Every row gives one point. Any point is a mix of the corners, with weights that add up to 1. It lies inside the corners' shape when no weight is negative. Say inside or outside, and name the corners with a negative weight.

Corners:
(1): [-0.09 -0.38]
(2): [ 0.30 -0.05]
(3): [-0.46  0.33]
Points:
[0.01 0.03] => inside
[-0.32  0.10] => inside
[-0.31  0.24] => inside
[-0.55  0.30] => outside (2)
[-0.47  0.21] => outside (2)
[-0.42  0.29] => inside
[0.11 0.19] => outside (1)
[-0.41  0.28] => inside

Corners:
(1): [ 0.23 -0.57 -0.35  0.12  0.18  0.38  0.04 -0.32]
(2): [ 0.06  0.23 -0.58 -0.59 -0.04 -0.41 -0.09 -0.34]
(3): [ 0.07 -0.55  0.12  0.32 -0.61 -0.03  0.02  0.04]
(4): [-0.35 -0.03 -0.73 -0.71  0.01  0.11 -0.77  0.40]
(5): [ 0.74  0.11  0.30  0.54 -0.27 -0.17  0.30  0.43]
(6): [-0.67  0.17 -0.51  0.01  0.20 -0.32 -0.46 -0.40]
(7): [-0.50 -0.09 -0.33 -0.07  0.02  0.24 -0.08  0.56]
(8): [ 0.70  0.06  0.45  0.14 -0.67  0.72 -0.34 -0.35]
(9): [ 0.21  0.03  0.31 -0.73  0.03 -0.42  0.15  0.47]
Points:
[ 0.12  0.00 -0.07  0.15 -0.12 -0.01 -0.01  0.24] => inside
[ 0.08 -0.17  0.23 -0.07 -0.05 -0.29  0.22  0.40] => outside (2, 4, 8)
[-0.13  0.10 -0.14 -0.34  0.00 -0.41 -0.05  0.25] => outside (1, 8)
[-0.26 -0.12 -0.30 -0.22 -0.06 -0.02 -0.25  0.00] => outside (5)
[ 0.12 -0.07 -0.19 -0.26 -0.09 -0.04 -0.18 -0.06] => outside (7)
[ 0.11 -0.15 -0.03  0.22 -0.12 -0.22  0.15  0.19] => outside (4, 8)
[ 0.16 -0.24 -0.15 -0.19  0.04  0.04 -0.01 -0.02] => inside
[ 0.03 -0.06 -0.10 -0.05 -0.15  0.03 -0.09  0.27] => inside
